Each point is reached from the start by the listed moves, each made once or not at all, plus a little noise. Is the number of moves made odd or even? Then give how often each move was made.

Moves:
(1): [95 33 31 27]
(2): [ -4  72 -24  64]
Start: [ -7 -36 -31  15]
Points:
[ -7 -41 -33  17] => even (0, 0)
[88 -2  0 41] => odd (1, 0)

Moves:
(1): [ 36  -6 -19   4 -14  -7  22  -5  13]
(2): [ -3  40  -3   0 -13  18   1  12   8]
(3): [  2  -2  35 -17   1   5  23 -10   5]
(4): [ -9   5  -3  38  19 -15   5  10  13]
(5): [  9  -3 -11  -5  22  10   6  11   0]
(6): [  1   4  -3   4   5  30  -4 -23   2]
(7): [-24  -5 -17   5  -2  13  14  -1   9]
(8): [  9 -26   5  17  -8  29 -21  34   9]
Start: [ 14  -2  19  11  19   6  10 -26  23]
Points:
[ 64 -33  27  48  39  30  42  13  65] => odd (1, 0, 1, 1, 1, 0, 0, 1)
[ 30   6 -15  38 -19  63  25  17  66] => even (1, 1, 0, 0, 0, 0, 1, 1)
[ 42  -3  31  34  27  -8  59 -35  56] => odd (1, 0, 1, 1, 0, 0, 0, 0)
[-5  8 -1 37  3 95 -1 -2 55] => even (0, 1, 0, 0, 0, 1, 1, 1)
[ 52  34  14  37  43  46  62 -31  64] => even (1, 1, 1, 1, 1, 1, 0, 0)
